Each row is a point. Each copy is the shape, with its points in the same order, turned, moved and blurred by noise. Some copies are also mirrored. Which?

Shape (6 x 3):
[[ 0.10 -0.92  0.10]
 [ 0.10  0.22 -0.35]
 [ 0.26  0.13  0.12]
 [ 0.04  0.21  0.08]
 [-0.05  0.14  0.07]
 [-0.05  0.16  0.09]]
Copy 1 (6 x 3):
[[-0.33 -0.75  0.15]
 [ 0.14  0.24 -0.35]
 [ 0.25  0.20  0.03]
 [ 0.08  0.39  0.07]
 [-0.07  0.30  0.03]
 [-0.01  0.27  0.06]]
Copy 1 is: only turned
Copy 2 (6 x 3):
[[ 0.40 -0.58 -0.53]
 [ 0.25  0.47  0.09]
 [ 0.19  0.03  0.31]
 [ 0.00  0.14  0.25]
 [-0.06  0.12  0.16]
 [-0.07  0.10  0.18]]
Copy 2 is: only turned

Shape, 8 rows:
[[ 0.15  0.08 -0.33 -0.17]
 [ 0.19 -0.39  0.14 -0.02]
 [-0.30 -0.10 -0.30  0.02]
 [-0.30  0.46 -0.43  0.32]
 [ 0.12 -0.13  0.19 -0.36]
 [ 0.35 -0.26  0.09 -0.16]
 [-0.40 -0.18  0.33 -0.14]
 [ 0.26 -0.15 -0.42  0.28]]
Copy 1 (8 x 4):
[[ 0.36  0.23  0.09  0.06]
 [-0.11  0.42 -0.14 -0.35]
 [ 0.05 -0.11 -0.13  0.16]
 [ 0.01 -0.05  0.30  0.68]
 [ 0.12  0.18  0.12 -0.43]
 [ 0.04  0.46 -0.01 -0.36]
 [-0.31 -0.20  0.09 -0.36]
 [ 0.08  0.50 -0.22  0.34]]
Copy 1 is: mirrored
Copy 2:
[[ 0.36 -0.03 -0.27 -0.20]
 [ 0.07 -0.41 -0.01  0.23]
 [ 0.04 -0.04  0.12 -0.43]
 [-0.12  0.58 -0.14 -0.46]
 [ 0.44 -0.19  0.10  0.21]
 [ 0.25 -0.39 -0.19  0.25]
 [ 0.15 -0.10  0.56  0.06]
 [-0.12 -0.23 -0.49 -0.15]]
Copy 2 is: only turned
Copy 3, 8 rows:
[[ 0.36  0.13 -0.06  0.01]
 [-0.08 -0.38 -0.10  0.22]
 [ 0.11 -0.08 -0.13 -0.38]
 [ 0.03  0.52 -0.29 -0.50]
 [ 0.03 -0.20  0.29  0.22]
 [ 0.09 -0.26 -0.02  0.37]
 [-0.35 -0.31  0.29 -0.23]
 [ 0.23 -0.01 -0.56  0.04]]
Copy 3 is: only turned
Copy 4, 8 rows:
[[ 0.03  0.02 -0.21 -0.29]
 [-0.15 -0.40  0.27 -0.06]
 [-0.02 -0.26 -0.39  0.15]
 [ 0.38  0.21 -0.53  0.31]
 [-0.37 -0.02  0.21 -0.18]
 [-0.19 -0.19  0.29 -0.19]
 [-0.48 -0.10 -0.01  0.44]
 [ 0.42 -0.35 -0.13 -0.16]]
Copy 4 is: only turned

Shape (11 x 6):
[[ 0.20 -0.05  0.07 -0.09  0.17 -0.07]
 [ 0.31  0.19 -0.54  0.09  0.22  0.14]
 [ 0.07  0.31  0.14  0.29 -0.24  0.16]
 [ 0.18  0.80 -0.03 -0.69 -0.26  0.03]
 [-0.03  0.08  0.12  0.32 -0.22 -0.05]
 [ 0.44 -0.18  0.25  0.16  0.00 -0.13]
 [ 0.36 -0.31 -0.01 -0.37 -0.10 -0.05]
 [ 0.64 -0.01 -0.42 -0.27  0.38  0.28]
 [-0.04 -0.05  0.24  0.35 -0.19  0.19]
 [ 0.44 -0.26 -0.03  0.22 -0.14  0.01]
 [ 0.11 -0.04  0.16  0.26 -0.25 -0.15]]
Copy 1:
[[-0.09 -0.09  0.04  0.23  0.15 -0.10]
 [ 0.08 -0.52 -0.15  0.22 -0.32  0.19]
 [ 0.24  0.06  0.24  0.16  0.09  0.47]
 [ 0.65  0.19 -0.71  0.45  0.24  0.27]
 [ 0.00  0.23  0.29  0.11 -0.05  0.32]
 [-0.02 -0.06  0.43  0.39  0.08 -0.15]
 [ 0.18  0.01  0.03  0.16 -0.04 -0.54]
 [ 0.28 -0.78 -0.23  0.29 -0.05 -0.29]
 [ 0.05  0.13  0.43 -0.09  0.03  0.30]
 [ 0.12 -0.10  0.42  0.23 -0.20 -0.13]
 [ 0.01  0.19  0.40  0.28 -0.11  0.13]]
Copy 1 is: only turned
Copy 2, 11 rows:
[[-0.17 -0.08  0.15  0.01  0.13 -0.04]
 [ 0.41 -0.11  0.13  0.03  0.49 -0.30]
 [ 0.21  0.38 -0.07 -0.12  0.12  0.24]
 [-0.05  0.67 -0.23  0.57  0.04 -0.51]
 [ 0.18  0.15  0.00 -0.21 -0.09  0.26]
 [-0.13  0.02  0.45 -0.08  0.07  0.24]
 [-0.16 -0.21  0.29  0.43  0.02  0.05]
 [ 0.04 -0.20  0.32  0.36  0.73 -0.31]
 [ 0.10  0.10 -0.08 -0.17  0.07  0.48]
 [ 0.16 -0.11  0.42  0.05  0.15  0.29]
 [ 0.11  0.11  0.17 -0.14 -0.15  0.27]]
Copy 2 is: mirrored
Copy 3, 11 rows:
[[ 0.03  0.22  0.04 -0.15 -0.15  0.07]
 [ 0.01  0.36  0.05 -0.11  0.04 -0.60]
 [ 0.25  0.30  0.18  0.42  0.17  0.06]
 [-0.22  1.15 -0.37  0.23  0.11  0.11]
 [ 0.18  0.07  0.12  0.39  0.05  0.08]
 [ 0.12  0.16  0.45 -0.01 -0.33  0.11]
 [-0.41  0.24  0.20 -0.17 -0.21  0.15]
 [-0.28  0.56  0.33 -0.53 -0.02 -0.47]
 [ 0.18 -0.02  0.28  0.30  0.21  0.17]
 [-0.08  0.05  0.48  0.10 -0.21 -0.03]
 [ 0.09  0.03  0.18  0.38 -0.20  0.14]]
Copy 3 is: mirrored
Copy 4 (11 x 6):
[[ 0.13  0.05 -0.18 -0.04  0.07 -0.04]
 [ 0.33 -0.16 -0.29  0.23 -0.49  0.25]
 [ 0.38 -0.01  0.38  0.08  0.10  0.32]
 [ 0.15 -0.30  0.12 -0.86 -0.46  0.32]
 [ 0.10  0.00  0.36  0.22  0.14  0.12]
 [ 0.35 -0.01  0.03  0.12  0.22 -0.30]
 [ 0.14  0.09 -0.06 -0.13 -0.21 -0.49]
 [ 0.55  0.03 -0.61 -0.05 -0.47 -0.06]
 [ 0.27  0.28  0.36  0.21  0.14  0.12]
 [ 0.43 -0.02  0.08  0.28 -0.04 -0.26]
 [ 0.15 -0.02  0.27  0.15  0.20 -0.10]]
Copy 4 is: mirrored
